Rows are points. Each copy is the shape, with its points in the same order, turned, moved and blurred by noise. Say if it was mirrored as well.

Shape:
18,-19,49
22,0,36
-107,45,0
-3,-24,31
-57,-48,20
-51,15,-30
49,19,-43
Copy 1, 7 rows:
-24,35,-33
-6,35,-20
-25,1,116
-19,14,-20
-64,-26,20
8,-25,52
70,-7,-12
Copy 1 is: mirrored
Copy 2, 7 rows:
-11,-36,32
-1,-20,26
-109,57,-34
-23,-38,12
-74,-47,-23
-49,19,-56
47,10,-40
Copy 2 is: only turned
Copy 3 (7 x 3):
24,33,-17
15,15,-1
-120,44,13
0,25,-32
-55,44,-65
-81,-7,-3
2,-66,14
Copy 3 is: mirrored
Copy 4 (7 x 3):
-15,-17,51
-1,-12,33
-46,-78,-84
-36,-17,29
-88,-43,5
-49,-15,-56
6,66,-12
Copy 4 is: mirrored

Shape:
-10,47,21,19
49,-35,48,45
4,1,27,-82
1,-19,-45,4
-49,3,84,-60
-56,18,-4,-52
-52,-20,7,34
69,48,-27,-10
54,-34,-35,-48
Copy 1 (9 x 4):
-5,40,15,-10
-8,-32,36,69
-8,-54,29,-70
-31,-28,-53,2
-55,-18,83,-70
-51,-2,-5,-76
-78,16,-2,11
66,-10,-29,-8
12,-84,-37,-17
Copy 1 is: only turned
Copy 2, 9 rows:
-19,52,-10,-1
36,24,79,41
-29,-1,46,-89
14,-39,-9,-8
-86,32,63,-36
-53,-11,-2,-45
-30,-17,7,44
71,23,-6,-50
46,-41,50,-60
Copy 2 is: only turned
Copy 3, 9 rows:
-52,15,-29,-20
-1,-76,-1,6
15,24,19,-88
25,32,6,24
-50,10,54,-100
-24,70,33,-46
-45,12,42,23
32,18,-77,-23
82,12,-2,-21
Copy 3 is: mirrored
Copy 4, 9 rows:
-13,30,20,6
51,-25,30,-58
-22,-65,49,58
-11,-34,-50,3
-67,-43,99,26
-72,-19,11,46
-54,-7,-2,-48
60,5,-16,57
29,-75,-21,37
Copy 4 is: mirrored

Shape, 9 rows:
3,37,-49,-57,40,41
-62,43,-8,-27,-24,9
27,36,-24,-30,-51,-31
84,25,36,-32,-41,-71
63,-34,34,11,-21,-44
21,-43,63,-2,73,-5
-25,-28,1,33,50,-9
43,-13,38,10,49,-75
-24,86,-15,9,-10,44
Copy 1 (9 x 6):
-40,22,-62,-47,8,-19
-66,-32,27,-15,24,5
-16,0,33,-48,-58,17
26,-37,5,-60,-109,72
82,-42,10,-19,-57,40
46,-79,-84,5,1,28
30,-45,-35,38,9,-36
43,-75,-49,-1,-80,4
-78,22,-4,16,14,29
Copy 1 is: mirrored
Copy 2:
-28,-2,-72,30,16,-23
-8,54,-19,-28,-12,14
10,-2,2,-24,-28,-57
40,-80,27,-60,-11,-73
-7,-83,62,-41,-18,-15
-45,-99,7,-19,65,38
-63,-18,36,5,44,31
-37,-79,52,-55,58,-18
25,48,-10,34,25,-13
Copy 2 is: only turned
Copy 3 (9 x 6):
-7,8,57,-46,76,65
-12,57,-15,-1,26,61
-7,52,-17,-76,35,1
43,31,-44,-79,55,-75
18,-28,-31,-48,8,-68
38,-78,13,28,38,-32
-22,-30,34,29,7,-9
12,-26,2,5,54,-90
24,77,43,-15,11,52
Copy 3 is: mirrored

Shape:
65,28,60,-14,-52,5,22,-33
-32,48,-80,-18,54,-10,68,18
5,61,-7,-4,37,89,8,7
-16,-15,-56,70,-20,1,-29,-8
11,12,-82,-2,-1,43,-39,2
32,-40,42,-19,-58,15,9,38
102,47,-5,-19,49,32,79,45
-32,-47,2,73,-59,-4,1,-77
-37,-17,-19,51,-23,-38,-80,-38
67,60,49,-5,-19,36,39,70
28,-36,10,-17,-21,-18,14,-2
-32,-49,-41,34,46,-4,-49,-3
Copy 1 (12 x 8):
46,-2,62,-51,-71,-13,9,-32
-87,39,64,9,71,6,-3,17
-16,78,18,41,-9,32,-26,-43
11,-17,6,13,43,-65,-84,-15
18,35,2,-4,45,13,-85,9
12,-56,7,-15,-79,5,-22,17
12,48,107,60,-30,49,31,35
5,-73,32,-30,4,-80,-84,-85
33,-33,-38,-33,55,-80,-49,-40
12,44,47,32,-96,-2,20,27
14,-53,34,-25,-12,0,-10,0
12,-43,-27,29,77,-17,-43,-26
Copy 1 is: mirrored
Copy 2:
-25,-5,82,-52,-85,10,-41,15
1,4,-3,-6,33,40,68,-88
-62,-20,-12,0,-3,88,-21,-10
-1,19,-22,67,-46,-29,28,9
-10,-8,-78,8,-42,14,2,-12
35,29,41,-16,-50,1,-86,2
18,21,35,-85,-1,112,22,12
-1,-29,58,92,-84,-48,1,5
-35,-11,-12,58,-34,-99,0,19
-25,66,49,-62,-26,76,-51,14
36,-5,38,-22,-36,-24,-30,-7
15,-30,-31,59,20,-41,8,18
Copy 2 is: mirrored
